Rows are points. Any point is a mix of the corners, with weights that add up to 1. It lies inside the corners' shape when no weight is negative. Is each point inside? If not, which corners have a negative weight?
In the rows, zero is written as 128.

Corners:
(1): [ 79 115]
(2): [166 167]
(3): [145  64]
Points:
[144  71] -> inside
[140  73] -> inside
[105 111] -> inside
[92 76] -> outside (2)

Corners:
(1): [132 147  90 180  48 169 163  31  85]
(2): [182 179 131 187 176 152  36 108  50]
(3): [208  63 164 173 126 164 182 114 115]
(4): [ 88  79 196 103 158 149  33 125  67]
(5): [101 140 105 169 167 135 147 129 185]
(6): [ 74 160 100  91 175  95 133 108 112]
(7): [ 67 166  87 126 119 138 164 150 108]
(8): [ 69 110 107  77  43 117  40 138 133]
(9): [113 123 178 135  32 101 140 178 184]
(10): [127  54 177 149 150  77  94 176 126]
Points:
[110 113 156 130 142 142  79 126  87] -> inside
[110  90 161 138  83 110  44 151  96] -> outside (3, 5, 6)
[192  94 159 194 125 123 166 125 148] -> outside (4, 7, 8)
[132  95 135 136  49  92 158 136 187] -> outside (2, 4, 7)
[ 18 120  86  82 109 106  93 117 132] -> outside (2, 3, 9)
[101 112 131 120 104 113  92 138 123] -> inside
[111 122 139 126 141 116 111 144 122] -> outside (1)
[100 128 133 134 152 123 106 155 135] -> outside (1)
[170 177 106 164  56 156 130  91  86] -> outside (4, 5, 10)

Corners:
(1): [109 154  94 115 144 104 128 151 112  95 130 164 153  92 136 131 127  91]
(2): [150 158  88 121 130 146 130 140 141 110 209  78 152  84 144  90 124 136]
(3): [147 142  96 132 145 112 130  76 120 105 102 137 156 158 105 105 127 162]
(4): [155 161 106 163 141  80 111 120 130 130 169 161 148 106 119 118 105  75]
(5): [140 134 126 131 109 173 134 120 131 149 110 162 123 124 150 110 113 111]
(6): [166 138 103 137 112 130  80 162 123 125 142 157 152  88 101 194 135  82]
(7): [131 177 154 131 139 249 129 122 211 132 121 112  94 109  66 117  89 115]
(8): [162 172 181 141  99 150 119 142 153  99 121  85 127 132 140 133 130  89]
(9): [130  98 112 187 119  69 137  75  96 118 117 133 141 198  82 182 134 106]
(10): [153 148 206 133 115 108  83 119 154 153 126 132 135 100 108 157 135 112]
(11): [145 150 136 156 150 187 135 136 132 125  94 128 131  86 158 121 122 139]
(12): [141  76  97 148 114  89 107 125 135 132 104 112 158  78 168 106 133 102]
(13): [106 147 120 116 144 122 130 128 133 149 122  56 150  88 148  95  83 126]
(14): [157 136 110 122 134 195 136 160 140 138  94 102 112 117 124 107 135 114]
(15): [136 163 133 135 118  64 148 140 188 105 108 170 114 222 140 184 114 104]
(16): [144 146  87 173 116 151 124 126 118 132 100 129 150 124  60  88 122 230]
(17): [131  87 102 146 149 104 111 125 135 114  98 153 131 176 131 107 117 163]
(18): [152 151 135 131 129  87 122 112 114 107  87 149  85 147 154 154 121 154]
(19): [143  89 135 114 126  90 136 136 134 103 103 130 166 103 154 123 101 115]
Points:
[140 131 122 140 131 129 124 123 136 122 110 137 127 138 128 126 118 130] -> inside
[142 149 128 135 130 152 129 131 155 124 112 128 119 131 116 129 115 122] -> inside
[140 129 128 132 113  82 119 151 128 117 141 121 151 123 151 148 125  69] -> outside (3, 7, 11, 16, 18)
[138 125  86 154 128 130 125 123 111 125 129 121 155 119 120 115 125 118] -> outside (7, 10, 15, 18, 19)
[133 121 106 137 124 120 145 113 131 106  98 133 131 167 116 118 125 147] -> outside (4, 6, 10, 11, 13)
[141 136 124 147 131 120 126 119 127 120 111 132 128 132 129 137 121 127] -> inside
[145 137 118 142 130 113 123 127 134 121 121 137 139 122 126 123 115 123] -> inside
[143 142 132 141 125 134 121 134 143 125 117 129 130 119 121 131 118 127] -> outside (3)
